Every row gives one point. A path goes straight from each point to the next, and from the last back to the first. The post is the endless flat space through its rows: a point in 2 columns, a line in 3, a plane in 4, and so on, so that a path can go around it. How many times does the path go around the post? Going back the other way cancels.

Post (1 x 2):
[[2 3]]
Path:
[[ 36  63]
 [ -1  31]
 [-88  -8]
 [-53 -58]
 [ 30 -37]
 [ -3 -53]
 [-65 -26]
 [-72  26]
 [  3  56]
 [ 32  17]
 [ 58 -28]
 [-27 -68]
 [-30 -16]
 [-27  26]
 [ 29  60]
 [ 91  24]
 [ 21 -16]
 [ 18 -23]
 [ 82  -3]
 [ 16  23]
 [ -5  38]
 [-40   3]
 [-47 -41]
 [ 32 -42]
 [ 37   1]]
Times around: 0

Post (3 x 4):
[[-22  67 -22 -18]
 [ 10 -10   3  -7]
 [  2 -35  42 -21]]
Path:
[[-37  43 -46 -35]
 [ 17 -87 -22  22]
 [-47  18  -5  23]
 [ 11 -10  55   2]
 [ 40  10  47 -31]
 [ 22 -18 -20 -37]
 [-39  15 -13 -30]
 [-38   0  -7   1]
 [-35 -32  89 -25]
 [-11 -13   9   2]
 [  7  -9  11  12]
 [ 27  43  -8  -8]
 [ 25  52   1 -50]
 [-22 -17 -12 -52]
 [-58  22 -10 -19]
 [-11 -24  24   1]
 [-59  89  59 -54]
 [ 31  62 -26  -8]
 [ 33  26 -30 -38]
 [-16  24 -74 -28]
 [ 25   6 -75 -10]
 [ 39 -12   2 -19]
 [ 38  -3  43   6]
 [-14  32  95 -15]
 [ 51 -16  14  -1]
 [ 18 -27  24 -27]
 [ -5  16 -30 -15]
 [-55  32  12 -27]
 [-10   3   8  -1]
 [-47 -39  56  -8]
 [-55  17 -20 -12]
 [-16 -14  -1 -60]]
Times around: 3

Post, 7 rows:
[[ 18 -25 -41   6  60   2 -34  15]
 [-25  11  31  10 -12  13   4 -35]
 [-25  17  22 -37  25 -21  -2   1]
 [ 29   3 -21  38 -54 -25 -27 -31]
 [  6 -31 -65  17 -25   2  -7  26]
 [-46  57  49  24  28 -42  14 -47]
 [ 16   6   2  31 -18   1 -21  21]]
Path, 25 rows:
[[-18 -22   5  34   4  26 -28  -5]
 [-20   9  41  -5  20 -33   7  -6]
 [ 28 -29  22  25 -87  48  -1 -30]
 [ 27  27  45  48 -51 -17  12  46]
 [-36 -12  11 -45 -62 -30  27  15]
 [ -5  19  27 -95  57 -35   3   0]
 [  8  39  12  12 -17 -63   3 -24]
 [ -1 -46 -35   8  13 -32   7 -49]
 [ -5 -14 -13 -29  11 -37 -32   1]
 [ 14  41 -55  -2  62 -73 -63 -11]
 [ 52   8  -3 -39 -26 -32 -47  -9]
 [ 50 -28 -28  30  33 -27 -21  -9]
 [ -8 -18   7 -51  29 -39 -21 -48]
 [  3  -4  -9  28  11 -53 -51 -14]
 [ 41 -15  22  50  45  -4 -29 -32]
 [-11  31  41 -47  26 -25  -2 -72]
 [-22  33  18 -12 -36   2   4 -17]
 [ 18   3  -6  46  -3  13 -63 -13]
 [ 12 -48  11 -15   3 -12 -34  33]
 [-17  16  63  50   7 -31  24 -18]
 [ -8   8  62  17  -2  -6 -29  -8]
 [ 18  17  13   8 -61 -12 -68 -12]
 [-27  16 -17   1 -17   1  18   6]
 [  1  26 -26  26 -29 -28   1 -34]
 [ 12  30  -3  34  -9  41 -46 -47]]
Times around: 0

Post (10 x 11):
[[ 17   2 -36   7   3 -11 -76  25 -50  21  28]
 [ 11 -22  20 -47  32  24 -13 -35 -92 -31  59]
 [ -9   8 -30  11 -13  47 -18  77   0  -6  -8]
 [ 18  70  10 -22  -1  63 -22  38 -48  23 -33]
 [-44 -19 -12 -62   8 -13   2 -20  11  21  30]
 [ 32  13 -22   8  43 -20  15  39  59  54 -13]
 [  4  -9 -49 -45  69  35  28   8  41 -41 -35]
 [ 39  73  43 -34  -2  47  -4   0   4 -25   0]
 [-13  72  13  26 -61  59 -13  -2 -31  69  -7]
 [ 13 -14 -16   9  10 -15  34 -32 -54  -5 -63]]
Path (29 x 11):
[[  2  17 -43 -49  25 -17   9  24 -48 -19   4]
 [ 27  -9 -29   1  18  21  13  51  37 -15  23]
 [ 23  25 -30 -33   3  -2  27  15 -27  51 -95]
 [ 24  57 -79  26 -26   5 -40  27 -39  27 -34]
 [ 76  67 -29  -9  60 -37 -15  54 -18 -20 -31]
 [-56  25  18 -24 -49  66  36  10  -6  67  50]
 [-21  30 -21 -77  27  43  15  -4 -21 -13  12]
 [ -7  23  28  -2   0  -1  41  45 -49 -58  -3]
 [-33  44   0 -47 -12  34 -58  16 -49   5 -35]
 [-28  30 -41  35  45   5  56   7 -18  12 -80]
 [  2  69 -67  11 -14 -35  -8  16 -53  65 -69]
 [ 91   0 -43 -44  85   0  28 -57  51 -37  11]
 [ 47 -12 -11 -14  23  -1 -30  -4 -26 -15 -25]
 [  7  -8  -1   4   2  14 -44 -11 -47 -19  28]
 [-20  23 -45  -2  26  35 -10  49 -28  22 -33]
 [ 67  -6  52 -27  79 -46  15 -50 -29 -57  20]
 [ 36 -43  -4  30  77  56 -33  43 -31  -5  24]
 [ 49 -41 -23 -44  43 -34  42 -56  20 -26 -48]
 [ 56  45 -30 -45   7  40  20 -43 -40 -23 -24]
 [ -2 -43  -5 -14 -26   6 -37  66 -38  -9  49]
 [  8 -17 -15  32  10  61  10  13 -44  19 -29]
 [ -7  45  29  60 -36  56 -34  63 -23 -60 -67]
 [ 14  -6   9  37 -23  28 -24 -36  10   3  32]
 [ 26  14   1   2 -53  40 -33  13   3 -36 -11]
 [-28 -14 -11 -67 -16 -40   0  -7  20  24 -18]
 [-16 -10 -18   5   6  43  -4  18 -19  19 -29]
 [ 24 -22  15  36  14  32  -8  21 -38 -54 -90]
 [ 43  -4  -8 -30 -31  14 -30  -3 -21 -15 -70]
 [ 53  49 -14   0 -16  73 -51  29  18 -40  57]]
Times around: 0
